Rows are points. The points of each table are mixes of a few directions, plus a little noise. How many directions does each table use, and how many do they share? Where both have some left over, give the other angles between the two spaces (their principal angles), to ten degrees, smallest first.

First (4 x 3)
3.5,8.8,4.2
-0.2,-7.3,-2.9
0.0,-0.5,-0.2
-3.3,-1.0,-1.1
Second (5 x 3)
12.7,-2.9,1.2
-3.7,0.8,-0.4
-1.5,0.3,-0.1
-6.2,1.4,-0.6
-1.1,0.2,-0.1
Directions: first 2, second 1, shared 1

First (9 x 8)
-0.9,-0.8,-0.7,1.1,1.3,0.8,-0.3,1.6
-1.1,5.7,2.1,6.1,1.9,-5.5,-1.1,-5.8
-3.8,0.9,-2.4,7.4,9.4,-0.6,-4.8,1.6
0.5,-1.5,3.3,-5.0,-3.9,1.4,1.5,0.4
-0.5,1.9,5.4,-1.8,-4.5,-2.1,2.1,-3.0
-1.6,-4.5,-5.9,6.2,-1.0,3.0,4.8,8.8
4.4,2.1,0.5,-6.3,-1.3,-0.9,-2.2,-5.7
5.2,-3.5,-10.1,-0.2,-1.8,2.9,3.0,3.8
-2.3,-0.3,8.1,-7.0,0.1,1.1,-3.3,-1.6
Second (8 x 8)
4.4,0.8,3.6,-0.4,-5.4,1.3,-0.3,-1.8
2.4,-1.3,-8.0,-3.0,0.0,-4.1,-4.7,2.3
-11.3,-2.3,4.1,1.8,1.0,4.2,9.3,4.5
-10.7,2.3,1.2,-2.5,0.0,2.2,4.8,-1.5
0.0,1.4,6.9,3.9,-0.4,1.5,0.0,-1.7
3.0,-0.3,-2.9,0.7,0.1,-4.0,-7.0,1.8
6.3,0.0,-6.0,-0.5,4.6,-3.4,-5.2,-1.4
5.9,-0.5,1.0,-0.4,0.3,2.2,3.3,-2.5
Directions: first 4, second 5, shared 2; angles 30, 80

First (9 x 12)
-0.4,-6.5,-5.3,1.6,0.2,-2.7,4.7,-1.4,3.6,0.2,1.5,2.7
0.2,9.2,5.7,-0.8,-2.0,3.5,-6.9,0.0,-2.1,2.6,-5.8,-4.3
1.8,4.8,4.2,-1.8,0.0,1.8,-5.6,-0.8,-3.2,0.3,-0.6,-0.9
0.4,-3.4,0.4,-1.8,3.1,-0.8,3.0,3.3,-3.3,-5.2,7.3,2.1
-1.1,-2.0,-1.4,0.7,0.2,-0.6,3.0,1.3,1.0,-0.7,0.6,0.0
-3.6,-8.5,-6.9,3.2,0.4,-3.0,10.8,2.6,5.1,-1.4,1.5,1.0
-2.5,-3.2,-1.3,0.6,1.4,-0.6,6.4,4.6,0.0,-3.4,3.0,-0.5
7.5,1.4,0.3,-2.4,-1.1,-0.8,-12.4,-11.4,-0.8,5.0,-0.5,5.5
-2.0,8.1,4.3,0.7,-2.3,3.2,-3.1,1.8,-0.3,2.6,-7.0,-5.7
Second (11 x 12)
-4.0,-7.5,-0.6,2.0,0.8,-2.2,0.6,0.6,-4.3,0.0,2.4,3.9
2.3,0.2,5.8,-2.4,-1.7,-3.2,2.5,-5.3,-1.2,-1.0,3.5,3.9
-2.5,0.9,0.3,-2.0,-1.2,-3.5,1.4,2.1,0.3,0.0,1.1,0.9
-6.4,9.8,4.4,-2.5,0.2,7.2,4.6,10.9,-4.9,2.7,0.1,-8.7
4.0,-4.8,-2.9,2.0,1.9,1.5,-1.9,-4.7,1.7,-0.8,-1.7,-0.1
-2.0,-8.6,-4.0,-7.0,3.9,-3.5,6.6,0.8,-1.6,-0.3,5.1,-2.1
1.2,0.0,-3.0,-0.7,-1.1,-4.4,-1.5,-1.2,4.8,-0.9,-1.8,1.1
-3.2,12.3,4.6,2.4,-3.0,5.5,1.2,6.0,3.8,0.7,-11.3,-11.5
2.5,1.3,-0.8,0.4,-0.7,-1.2,-3.4,-1.5,0.3,0.1,3.1,5.2
2.3,-3.8,0.9,7.6,-0.2,3.0,-5.3,-4.5,-2.0,-0.3,-1.7,4.7
5.9,0.2,-4.5,0.4,1.0,0.9,-4.9,-3.1,3.2,-0.1,1.3,2.8
Directions: first 3, second 6, shared 1; angles 40, 40
